Rows are points. Any point is a mix of the corners, with weights that add up to 1. It lies inside the corners' shape when no weight is negative. Is each point inside? If not, which corners have a negative weight?

Corners:
(1): [-31  32]
(2): [-70   0]
(3): [ 76 -10]
Points:
[27  7] -> inside
[ 1 27] -> outside (2)
[-20  10] -> inside
[-50  35] -> outside (3)

Corners:
(1): [15 -3 36]
(2): [ 85  14 -29]
(3): [-116   47    4]
(4): [-18  -5 -38]
Points:
[-42  25  22] -> outside (4)
[-6 31  4] -> outside (4)
[-57  11  -9] -> outside (2)
[11  0 27] -> inside
[  0  25 -31] -> outside (1)
[55 -9 -5] -> outside (3)
[ 51  12 -25] -> inside

Corners:
(1): [-29 -52   9  49  76 -35]
(2): [-13 -50 -40 -30  15  62]
(3): [ 43 -52  49 -37  51  39]
(4): [-36  29 -37  -3 -23  69]
(5): [-28 -24  19   6 -39  43]
(6): [ -7  48  16 -19 -32 -31]
(7): [121  48  51 -51 -62 -27]
Points:
[-43 -33  -8  20  33  23] -> outside (7)
[ 10   4  14 -19 -28  33] -> outside (1)
[  3 -13   9 -14   8  40] -> inside
[  5   2   6 -13 -21  35] -> inside
[ 16   2  11  -2 -11  -6] -> outside (3)
[ 55  31  30 -30 -35 -16] -> inside
[ 23 -27  20 -10  16  -3] -> outside (4)
[-66 -24 -23  29  18  13] -> outside (3, 7)

Corners:
(1): [ -7  30 -14 -24  20 -39  -1  25 -43]
(2): [ 46  26  11  14  67 -57 -40  23  11]
(3): [ 13  42  41 -34 -35  84 -17  10 121]
(4): [-38   9   1  52 -26 -39 -72  58 -43]
(5): [ -7   7 -34 -18 -25 -72  -7  24  88]
(6): [ 22 -16 -36  17  71 -30   7 -97  20]
(7): [-47  31  -3  26 -12 -39  10  58  29]
(8): [ 95  28  48  22 -23  -8 -18  52 -64]
(9): [-13 -90 -44 -32   6 -65  24  32  57]
(10): [ 39  15  69 -13  20 -29 -18   3 -37]
Points:
[  0  -1   4 -10  -9  -6  -9  25  50] -> inside
[ 21  16   5  13  28 -41 -29  20   9] -> inside
[ 33  15  21   6  -6 -22 -12  30  -5] -> inside
[ 17  -9  -3 -13  14 -37   6   9  28] -> outside (4)
[  0  22  21  -1  -3 -12  -8  24  27] -> inside
[  9  10  13   3  17 -30  -7   5   9] -> inside

Corners:
(1): [   9 -121   18    3  -48  -39   10   -3  -65   34    2]
(2): [ 13 -22  18   2   3  11 -43  36 -37  57 -12]
(3): [  0   7   8   1  -5 -27   2  16 -33  14  -3]
(4): [-13  -7 -32   0 -32  14  36  15 -37 -51  -5]
(5): [ 29  24 -13  -1   2  37   9   1  57  41 -11]
(6): [  4  -6  14  26   9  -1  -1  17 -46  34  31]
(7): [-43  17 -29   0 -89  18  36 -35  24 -35  11]
(8): [-63   0   6  18  36  -3  15  -5 109  29   6]
(9): [-23  22 -90   0 -15  22  37 -26  11  24  -5]
(10): [ 26  16  -5  60  30  25  16  19  25  45 -46]
(11): [ -8   3  21 -22 -17  22  34 -10 -34  28  17]
(12): [ -3  -4 -41   0 -47 -13  29  44 -46  20   6]
Points:
[  3  16 -23   5 -18  11  10  15 -26  19  -1] -> outside (1, 8)
[ -6  -3 -22   2 -25   4  25  15 -25  12   2] -> inside
[ -8 -25   5   7  -5   0  -3  12  -3  34  -3] -> inside
[-13   3 -28   4 -22  16  26  -6  -3  20   5] -> outside (3)
[ -4  -8 -11  10 -13   1  17  10  -5  19  -9] -> outside (6)

Corners:
(1): [ 16 -16  21 -50   9  48  25  20  15  12  20  22 -19 -12]
(2): [-23  79 -43 -48  14  37 -48  38  34 -14 -20 -17   9 -21]
(3): [ 38   1 -34 -11  -5 -39  17 -23 -12   8 -57  16 -54 -46]
(4): [ 24 -43 -28 -10  49 -26 -25  -3  -7  44  10   7  54   6]
(5): [-10 -14  16 -25   9  -3  24  19 -21  -1 -57 -16 -34 -44]
(6): [ -3  -9 -59   5 -45 -38  40  77  -2   0  49 -32  34  28]
(7): [ 24 -18  33 -39   6 -26  41 -42 -45 -12 -50   7 -52 -60]
(8): [-32 -44 -56  29 -26 -46  37  39 -58  -9  36 -19 -47  29]
(9): [-35 -25 -72  26  55 -24   3   9  27  85  42 -81 121  81]
(10): [ 57  -3 -57 -13  21 -16  32  42  15  45  24  45  54  81]
(11): [  3 -46 -26 -15  42 -29  41  24   8 -42 -25   5   6  13]
(12): [ -2 -53  -9 -44  59   5  51  57 -24  -7  35  29 -24 -24]
(13): [ 33 -19 -31 -48 -36  31  53  32 -11 -11   9  51  19 -28]
(14): [ 12 -38 -61  58  40 -23   8  25 -11  32  31 -42  75  52]
(15): [-15  46  14   2  40  41 -18 -15  49  28 -16  42  48  -7]
Points:
[ 10 -14 -16 -21  18   3  15  11   0   9  -6   4  16 -14] -> outside (8, 10)
[ 16  -6  -6 -18  28   0   9  13   3  10 -15  15   0 -13] -> outside (8, 9, 13)
[ 11 -19 -32  -4  16 -24  15   9 -14  11  -7   0   8  -2] -> outside (1)
[ 16 -29 -15 -17  25  -8  34  11  -6  12  -3  11  17  -4] -> outside (2, 8)
[  0 -19 -18 -10  15   7  32  29  -9 -12   5  14  -2   4] -> outside (3, 4, 6, 9)
[ 10 -28 -25 -19  23   1  30  31  -9   6  15  12  11  -1] -> inside
[  8  -7 -44  -8  19 -20  12  13   2  23   5   2  26  19] -> outside (1, 5, 14)
